Rows are points. The window is the flat piece filled in between its corners: a triangle in 3 columns, a solid with four corners in 4, and so on. A path goes straight from each point to the next, and from the last back to the first. List the points from which the path goes on through the window.

Window (3 x 3):
[1.13 1.34 3.26]
[-0.84 0.03 -3.21]
[-2.36 -2.63 -0.71]
Path:
(1): [1.51 -1.78 1.01]
(2): [1.36 -1.58 -3.09]
(3): [-1.98 1.81 -0.32]
(4): [-0.56 1.04 3.91]
(5): [1.69 -0.11 2.34]
(6): [0.29 -1.73 -3.47]
(7): [-2.06 0.96 -1.40]
(8): [-3.09 -1.12 -1.53]
(9): [-1.51 -3.28 -3.24]
(10): [-0.66 -3.00 -1.09]
(11): [-2.49 -1.21 -1.03]
(12): [-4.44 -2.11 2.31]
Through the window after points: 2, 6, 10

Window, 4 rows:
[-0.47 -0.53 -2.93 4.56]
[-1.87 1.52 -1.88 -1.90]
[0.95 1.10 2.58 -3.06]
[-1.05 -2.32 0.16 2.62]
Path:
(1): [-0.67 1.73 1.11 4.24]
(2): [-2.12 1.63 0.93 -0.52]
(3): [1.76 -3.38 0.95 -0.50]
(4): [2.38 -2.03 1.81 -4.76]
(5): [-2.31 3.37 2.51 -0.87]
(6): [-2.63 1.73 1.32 1.10]
(7): [-0.34 -0.73 -3.82 -0.93]
(8): [0.31 -0.65 -3.40 1.69]
(9): [-3.15 0.59 -1.07 1.32]
(10): [-0.94 -0.76 0.97 2.96]
(11): [-0.89 -2.95 -1.81 2.14]
(12): [-1.09 -3.39 -0.82 1.55]
Through the window after points: 6, 10, 12

Window, 6 rows:
[0.81 -1.97 -1.43 3.81 0.61 2.34]
[1.50 2.05 -2.71 -2.17 -0.44 0.85]
[-1.37 -0.12 2.47 0.22 -1.56 3.34]
[0.31 3.76 4.12 -2.03 0.85 2.67]
[-2.36 2.71 0.47 4.09 -4.85 -3.08]
[3.54 -3.34 -2.63 2.96 -1.52 -0.69]
Path:
(1): [0.12 -0.84 0.60 0.26 0.64 -2.73]
(2): [3.56 0.99 -2.49 0.53 -2.20 4.09]
(3): [1.87 2.61 -0.26 -0.61 -1.92 3.26]
(4): [-0.28 1.50 0.59 -1.71 0.87 0.32]
(5): [-1.19 -0.84 2.34 0.80 0.66 0.00]
(6): [-0.06 0.06 0.52 3.99 -2.59 3.15]
(7): [1.62 2.58 1.09 0.72 -0.49 3.59]
(8): [-0.68 0.86 2.08 -2.32 1.03 -0.61]
(9): [-0.62 -0.02 -1.64 -1.52 1.00 0.71]
(10): [2.70 3.31 0.81 0.55 -3.58 2.83]
(11): [1.22 -1.32 -1.11 3.85 -2.04 2.37]
(12): [-0.08 -2.41 0.00 3.92 1.96 1.43]
(13): [-0.57 -1.43 0.47 1.17 -0.08 -1.83]
(14): [3.20 0.64 -1.88 3.49 -3.90 0.85]
(15): [-0.01 3.20 1.76 1.91 -2.87 3.84]
(16): [-2.31 0.17 1.13 -2.08 1.08 0.08]
Through the window after points: 1, 3, 7, 9, 13

Window (9 x 9):
[-3.17 -0.01 -1.26 1.08 -1.51 -2.21 3.62 -0.89 -3.56]
[-1.66 -1.16 3.19 -2.48 0.80 1.15 0.00 1.06 0.15]
[3.02 3.86 0.47 0.08 -0.79 -2.07 -0.80 -0.05 -1.24]
[-1.47 -3.19 3.60 -0.80 4.06 -0.05 -1.34 -1.83 -0.53]
[2.44 3.34 -0.30 -2.89 -1.85 -2.67 -5.15 1.92 -1.06]
[3.82 2.65 -1.91 -2.43 1.92 0.47 -2.65 1.13 -0.75]
[0.72 -1.15 -1.75 -0.19 -3.55 -4.32 2.13 -0.18 0.81]
[-0.80 -0.04 0.67 0.96 3.63 1.92 -2.44 -2.83 2.21]
[0.60 -0.81 -0.40 3.27 -3.85 -0.61 0.37 -3.96 -3.44]
Path:
(1): [0.39 1.53 -0.18 -4.60 1.11 -1.24 -1.37 -2.29 1.15]
(2): [-2.23 1.01 -0.53 -1.90 0.00 -1.77 2.07 -3.18 0.19]
(3): [-1.67 -1.28 -1.00 4.25 -2.45 -1.53 2.35 3.10 -6.98]
(4): [0.55 1.97 -1.93 2.99 -2.32 -1.53 -3.50 3.15 -3.21]
(5): [1.03 0.39 0.34 -2.39 -1.12 -1.12 1.01 -2.80 -0.05]
(6): [-0.75 2.52 -0.80 -4.55 0.22 1.05 0.56 -2.77 2.03]
(7): [-0.99 -0.74 1.27 0.95 0.25 -0.73 0.03 0.14 -1.66]
(8): [2.18 0.06 -1.76 0.48 0.31 -1.91 -1.59 3.96 -2.09]
(9): [0.18 1.13 0.70 -2.25 0.79 -1.14 -1.00 -1.28 0.43]
(10): [-0.77 1.12 4.06 -3.36 3.36 -0.52 1.12 -4.65 -0.04]
(11): [0.63 0.16 -0.68 -0.04 -0.18 -1.52 -1.51 1.94 -0.07]
(12): [1.08 1.33 -0.93 1.38 0.11 -0.06 -2.74 3.48 -2.27]
(13): [2.29 2.13 -0.59 -2.66 0.49 -1.29 0.39 -2.16 -0.30]
(14): [1.27 0.13 0.85 -2.65 -1.73 -4.56 -1.62 -4.12 -1.58]
(15): [1.81 3.30 -2.14 2.53 -1.18 0.82 -2.11 3.09 -1.15]
(16): [1.70 1.14 2.32 3.31 -1.47 -0.39 -0.62 3.22 -2.92]
Through the window after points: 2, 6, 12, 16

Window:
[-5.01 -1.24 1.04 -0.61 -1.14 -3.84 -2.54 -0.33 -0.04 0.24 0.89]
[-0.20 -1.31 -1.83 -4.57 -2.98 -4.28 3.72 -1.62 -2.37 1.05 -1.30]
[2.57 2.72 2.62 1.29 -2.13 -2.28 -0.69 0.28 -2.34 -0.40 4.46]
[-0.63 4.57 -0.22 -1.41 1.76 -0.11 -0.67 -1.35 0.62 0.96 -1.01]
[1.79 2.34 -1.80 1.06 1.18 2.01 -2.37 -3.80 1.03 1.00 1.06]
[2.59 1.44 1.54 2.80 0.49 -2.71 -1.58 -3.93 2.23 2.58 0.82]
[4.47 -0.22 4.40 0.17 0.40 0.60 1.79 -0.51 1.02 -1.87 1.24]
[-1.04 1.53 -2.09 3.41 -1.58 -1.74 -1.15 -1.13 1.08 3.12 -3.28]
[2.45 -1.12 1.05 -3.25 -3.27 -3.30 1.23 0.44 0.93 2.37 2.55]
[2.80 1.59 -3.71 3.56 -0.89 -5.79 0.90 1.45 0.52 -2.80 1.77]
[1.93 5.15 0.66 1.93 -0.83 -0.71 -4.04 -1.44 1.98 -2.96 -4.63]
Path:
(1): [2.42 0.47 -1.57 -2.44 0.38 -3.68 -1.62 -1.78 -2.68 3.31 0.26]
(2): [3.19 -0.73 -3.13 -1.32 0.14 -1.41 -2.90 -0.86 -0.29 0.05 0.68]
(3): [-0.74 3.86 3.38 2.56 -1.06 0.11 1.84 -3.36 2.06 2.19 0.54]
(4): [-0.72 0.54 1.35 1.37 -0.66 -3.44 -0.34 -3.11 2.84 -0.95 1.91]
(5): [0.31 1.03 0.56 -0.02 -0.21 -1.53 -2.14 -0.11 -1.13 2.47 -0.79]
(6): [-1.11 -0.49 -0.99 -0.37 -0.34 -3.43 -2.03 0.06 -1.13 0.75 -1.54]
(7): [-1.31 3.40 2.01 0.07 -1.72 -0.63 1.10 -2.77 3.03 0.19 3.24]
(8): [-0.05 2.77 0.62 1.21 -4.51 -1.99 0.87 -1.91 2.27 -2.21 1.29]
(9): [1.75 -0.30 -0.52 -1.71 -0.15 -3.33 0.33 -0.03 -2.70 2.44 -0.07]
(10): [2.20 0.29 1.20 -0.65 -0.30 -2.25 -0.88 -1.20 -2.01 0.69 -0.86]
(11): [-3.17 3.24 -0.18 -0.54 -3.53 -1.24 0.69 -2.59 4.05 2.15 0.94]
(12): [-1.26 1.67 -2.41 -1.55 -0.40 -0.75 1.34 -3.08 3.12 -0.42 1.38]
(13): [1.79 1.09 1.15 1.11 -0.52 -2.29 -2.70 -0.62 -0.61 0.66 -2.90]
(14): [3.61 0.87 -0.86 0.87 1.12 -2.10 -1.36 0.36 -1.66 2.35 0.33]
(15): [-2.04 2.47 -1.28 0.80 -1.34 1.24 -1.39 -5.07 3.69 -2.05 1.54]
(16): [-2.04 -0.89 0.76 -1.52 -4.51 -2.23 4.85 -0.85 1.79 -2.07 -0.60]
Through the window after points: 2, 4, 6, 8, 14, 16

Window (12 x 12):
[3.21 1.14 -3.08 3.03 -1.94 1.17 2.92 2.01 -0.94 -1.14 -0.83 5.16]
[-1.32 0.69 -1.55 0.87 0.09 1.16 0.42 -4.07 -2.60 0.42 -5.20 3.37]
[1.63 2.60 2.42 -0.53 3.82 1.28 -1.78 2.19 4.63 -2.44 -0.61 -0.54]
[-1.97 -1.90 -1.28 5.67 3.83 4.26 -0.52 0.13 -5.03 -1.32 -2.86 4.08]
[3.43 0.81 0.69 -0.85 2.38 2.15 2.90 2.91 -1.24 1.52 -3.38 0.30]
[-0.28 -0.91 0.02 1.36 1.32 4.37 -1.99 -1.06 2.44 2.11 5.36 3.15]
[0.90 -3.29 4.28 5.25 -1.32 1.98 0.42 0.65 6.45 -2.19 -0.76 0.29]
[3.35 -0.80 -1.83 3.33 -1.10 -0.56 3.00 -2.98 2.69 -1.80 2.17 0.08]
[-1.90 1.00 -4.01 -3.43 -1.64 2.96 0.49 -1.62 -0.66 -3.00 -2.97 -1.49]
[-1.58 -0.40 1.51 -1.32 -0.04 -2.00 0.92 -1.57 -3.76 -0.46 -0.54 1.92]
[0.84 -1.34 -1.47 1.09 0.02 -1.44 1.34 1.75 7.12 0.10 0.69 -0.66]
[1.36 -0.67 -0.45 0.30 2.99 2.65 -6.38 0.69 -5.17 -0.72 -3.80 1.25]
Path:
(1): [-1.12 0.03 0.38 3.36 -1.07 1.37 -0.30 -0.27 -0.56 -0.51 -1.69 -0.34]
(2): [-0.28 2.89 0.20 5.16 0.16 2.96 -1.99 1.30 0.96 -1.62 0.64 -1.31]
(3): [1.97 -5.41 -2.26 -0.15 1.91 1.78 2.80 -0.76 0.54 -0.02 -3.49 6.17]
(4): [-0.08 -3.10 0.95 -0.35 2.78 -0.48 -0.43 0.48 0.98 -2.43 -2.34 2.53]
(5): [0.86 4.51 -3.52 1.98 -2.15 3.66 -0.68 -1.23 0.36 1.75 -1.07 -1.60]
(6): [1.83 5.05 -0.68 3.57 -1.11 0.93 0.04 0.47 -1.94 1.47 -1.94 -1.59]
(7): [1.30 -1.70 -0.75 0.47 1.02 1.12 1.40 0.91 2.15 -1.31 -0.17 2.80]
(8): [0.22 -3.00 -0.46 1.09 0.68 0.85 1.63 -1.20 0.89 -1.66 -1.38 2.92]
(9): [1.33 1.94 -1.43 1.90 -1.18 0.04 -0.45 0.43 -1.79 1.17 -0.07 -0.46]
(10): [0.11 1.09 -0.53 2.47 0.23 1.15 0.90 -0.87 0.04 0.46 -0.72 0.46]
(11): [1.91 -1.54 -1.11 0.61 0.19 0.93 1.04 -2.30 1.04 -1.58 -1.49 2.67]
(12): [0.93 -2.60 -0.69 0.52 1.27 0.11 0.73 1.35 3.21 -0.62 -1.27 1.44]
(13): [0.83 1.37 -0.43 1.98 -0.27 0.93 -0.04 0.44 2.53 0.01 -0.13 -0.93]
(14): [-0.88 2.46 -0.24 2.18 0.53 1.78 -0.14 1.74 -0.76 -1.31 -2.12 0.41]
(15): [0.57 -2.59 0.45 -1.14 1.15 2.30 -0.58 -0.66 0.48 -0.49 -2.18 2.42]
(16): [1.21 -0.78 -0.59 0.26 1.52 1.64 -0.38 -0.95 1.36 -0.56 -1.89 3.01]
Through the window after points: 4, 6, 10, 12, 16

Window (14 x 14):
[-1.88 -0.38 1.31 -3.38 -0.49 -2.63 -0.93 -0.26 -1.81 1.92 -1.17 -3.52 -0.30 -2.92]
[-1.47 -2.00 -1.89 -0.77 4.82 2.88 -2.73 -1.76 0.61 -2.78 3.36 0.57 -0.46 2.01]
[-0.54 -0.79 0.74 1.59 2.66 -3.02 -0.13 2.60 -3.16 -2.63 0.39 4.82 -1.86 -1.66]
[1.67 -1.35 0.36 3.87 -0.44 -1.60 -1.01 6.53 -1.53 0.05 -4.20 2.72 -0.11 -0.02]
[2.83 -3.68 -0.41 -2.13 -0.99 -3.56 -1.19 0.45 1.65 0.54 1.76 1.12 -2.29 -5.06]
[0.81 -0.21 -3.09 2.50 -2.15 -0.62 1.23 -6.57 3.87 -4.71 -1.65 -3.90 -3.45 -3.92]
[1.05 0.84 2.26 -1.12 -0.65 -1.25 1.87 2.11 1.06 2.24 -0.10 -0.43 0.62 -0.89]
[-0.53 -0.65 0.54 -3.60 0.29 -0.60 1.45 0.76 2.61 0.75 -2.70 2.36 -0.13 -0.15]
[-1.35 -3.19 0.60 -0.33 0.00 1.18 1.80 1.48 -2.30 1.94 -0.80 -3.68 -2.38 -0.41]
[0.14 -1.61 -3.36 2.65 5.88 2.66 0.39 1.76 -1.78 0.11 -1.24 -3.86 -2.38 -1.65]
[2.35 -0.76 0.95 -4.24 -0.09 -3.42 0.36 -3.56 -0.30 2.83 -1.51 0.00 0.52 1.47]
[-0.09 -1.49 0.34 -5.07 2.26 -3.48 0.34 0.85 -3.35 -5.66 1.31 1.03 2.19 4.14]
[0.60 -0.19 -3.26 0.76 -1.10 -1.87 0.30 3.36 -2.16 1.98 -1.06 -1.67 -3.00 -0.62]
[-0.92 -1.81 -1.79 -1.11 -2.40 0.27 2.64 -0.93 0.44 1.89 -1.05 -1.76 2.49 -1.70]
Path:
(1): [-2.26 -3.78 -0.04 0.47 -1.37 -4.59 -0.29 0.55 0.72 1.25 -1.33 -2.98 -1.45 2.60]
(2): [-3.42 -5.13 0.69 3.70 1.74 -1.73 -1.19 0.11 2.56 0.78 -4.08 -2.53 2.92 2.47]
(3): [1.72 0.15 -0.50 -3.54 -0.26 0.27 1.87 0.89 -3.67 0.68 1.71 -0.34 -3.97 -2.29]
(4): [2.31 -0.76 1.69 -0.89 0.42 1.04 -0.83 -0.18 -4.50 -1.16 0.33 0.60 0.19 -1.52]
(5): [-1.95 -2.30 -1.30 -1.93 2.08 -1.51 0.67 0.05 1.63 -0.66 -0.05 -1.26 -0.38 0.92]
(6): [-0.95 -2.03 -0.55 1.41 3.04 -3.57 1.84 1.63 -0.05 0.83 1.54 1.02 -0.05 -0.38]
(7): [2.06 -0.43 -0.71 -1.17 -2.61 2.37 -1.80 1.77 -0.54 -1.41 -3.37 -1.74 -1.95 -2.48]
(8): [-1.47 1.84 -0.26 -0.72 0.64 5.36 -1.07 4.16 -3.56 -2.42 -2.34 0.31 -5.47 -1.28]
(9): [0.71 -2.48 -0.87 1.03 2.15 -2.47 0.15 1.01 -0.37 0.39 -0.59 -0.65 0.76 -0.37]
(10): [-0.77 -1.86 -0.99 0.49 2.19 -2.41 0.44 2.57 -0.81 0.71 -0.18 0.10 -0.69 -0.79]
(11): [2.05 -0.76 2.16 -3.67 -0.68 0.96 -0.60 -0.67 -2.83 -1.09 -0.57 1.41 -1.04 0.16]
(12): [1.29 0.10 -1.06 -1.98 1.92 1.56 -0.21 -0.14 -1.67 -0.84 0.04 0.60 -0.26 -3.72]
Through the window after points: 2, 8
